Each row of a before or after table is a point. The points were changed in one or more steps. Then noise was added and the rows were shuffled. The steps act on how far a point lies along the listed directions, d1 being the first. Name the steps. A step turns or swaps two directions, mirrors them in a line or flattens them onto one, adds a multiple of one to another, or multiplies one. Angles are multiples of 10 degrees, from the lower direction toward the higher: turns from -170 to 170, lines from 10 to 170 but not 90. Use the fewest steps. Two steps may share a direction if one is a turn and the other turns, adds or multiplies; they go together, in the order done. Otherwise the lowest direction goes first.

Directions:
(1): [29 24 28]
(2): [ 35 -28 -12]
(3): [ 11  29 -36]
Before, 8 rows:
[[  6 -14   4]
 [-21 -46  18]
 [ 19  26 -27]
 [ -4  19  30]
 [ 38 -85 -12]
 [-22   1  11]
 [ 62  19 -17]
 [-27  -7 -12]]
After, 8 rows:
[[ 74 -42 -12]
 [  0 -18 -17]
 [-19   1  -4]
 [ 45  13  24]
 [-14 -17 -18]
 [  8  -3  -3]
 [ 10   5   6]
 [-18  26  13]]
Steps: turn d1 and d2 by -30 degrees; multiply d3 by 0

Directions:
(1): [-15  22   5   9 -20  57]
(2): [-28  42 -31 -12 -13 -23]
(3): [ 16  -1  24 -20 -55 -13]
Before (10 x 6):
[[-12   5 -17 -17  -1 -67]
 [  4 -18  18  20   1  20]
 [-35  13 -45  22  85  -4]
 [ 27 -33  27 -12 -33 -12]
 [ -5  14   5  -7  -3  12]
 [-12  17  -9  -4  15  -4]
 [ -3  14  12  -1  -1  35]
 [-13  14 -18  29 -19 -10]
 [ -5   5 -15  16  31  33]
 [ -3 -14  16 -19 -43   6]]
After (10 x 6):
[[  20  -57  -13   -2   78 -110]
 [ -17   42   17    0  -29   74]
 [   8    9   21    1  -42   48]
 [   9   -5   14   -2   11    5]
 [ -12   16   10    6  -38   14]
 [  48  -56   49  -11  -11  -23]
 [ -38   14  -21   -4    6   24]
 [ -11    7  -28  -13    7  -49]
 [ -10   20    6    1   -4   34]
 [  -2   -4   -6   40   -2   13]]
Steps: multiply d1 by 2.5; turn d2 and d3 by -130 degrees; multiply d2 by 0.7

Directions:
(1): [-12  40   7  -9 -48 -34   5 -25 -26]
(2): [-29  14 -50   5  20  -4 -47  -2 -20]
(3): [ 40  49  -8   8  13 -22  -3  36  22]
(4): [-35  32  44   3  11  21 -27 -10  33]
(5): [ -7 -12  14 -45 -24   4 -27  53 -11]
Before (14 x 9):
[[ 14   6 -17 -36 -28 -24   3  29 -31]
 [ 29 -14 -30 -13   4 -10  -4  23 -12]
 [-10 -18  21  -3 -31   8  11   2  -5]
 [-11  13  23  25   9  -4  -7 -21  13]
 [  2 -46  44   9  15  29  40 -36  24]
 [ 16 -51  20  -2 -41  18  68 -31 -11]
 [ 44   6   7  14   7  -8  56 -23 -15]
 [-19 -28   6 -30 -32  -1   7  -5 -19]
 [-15 -40   7 -15   2  19  -7 -10   5]
 [ 15  10   0 -13 -33 -36  27  10 -17]
 [ 26  -5 -30  15  31  -3  16   2  -9]
 [ -6  -7  42 -30 -20   9  23  16   3]
 [ -4  15   3   3 -14  -2   5 -29 -13]
 [-12  21  36 -16 -29   3 -12   2   5]]
After:
[[ 38  24  -9 -13 -27 -35  25  17  -3]
 [ 30 -21 -40 -27 -46 -41  43  -3 -63]
 [103 -14 -24  11 -23 -18  86  30   3]
 [-26  48  72  -2 -23  14  -9 -20  33]
 [ -1  28  52 -21 -21  -2  24  10  16]
 [ 29  10  39   8  33  17   9  25  57]
 [ 15  17  19   6 -25  -9  17  16  11]
 [ 35 -27 -16  -4 -40 -39  63 -14 -41]
 [ 15  21   8  12   2   3  16 -22   6]
 [ 60 -46 -16  12  14   0  75 -14 -36]
 [ 32 -55 -62 -22 -19 -24  15  13 -55]
 [ 16  20   0 -14   8  -7 -23  29  23]
 [-27  22  51  25  23  17 -22 -21  42]
 [ 27 -57 -55  -2  23  -3  21   9 -42]]
Steps: add -0.5 times d1 to d2; turn d1 and d5 by -40 degrees; multiply d3 by -1; multiply d4 by 2.5
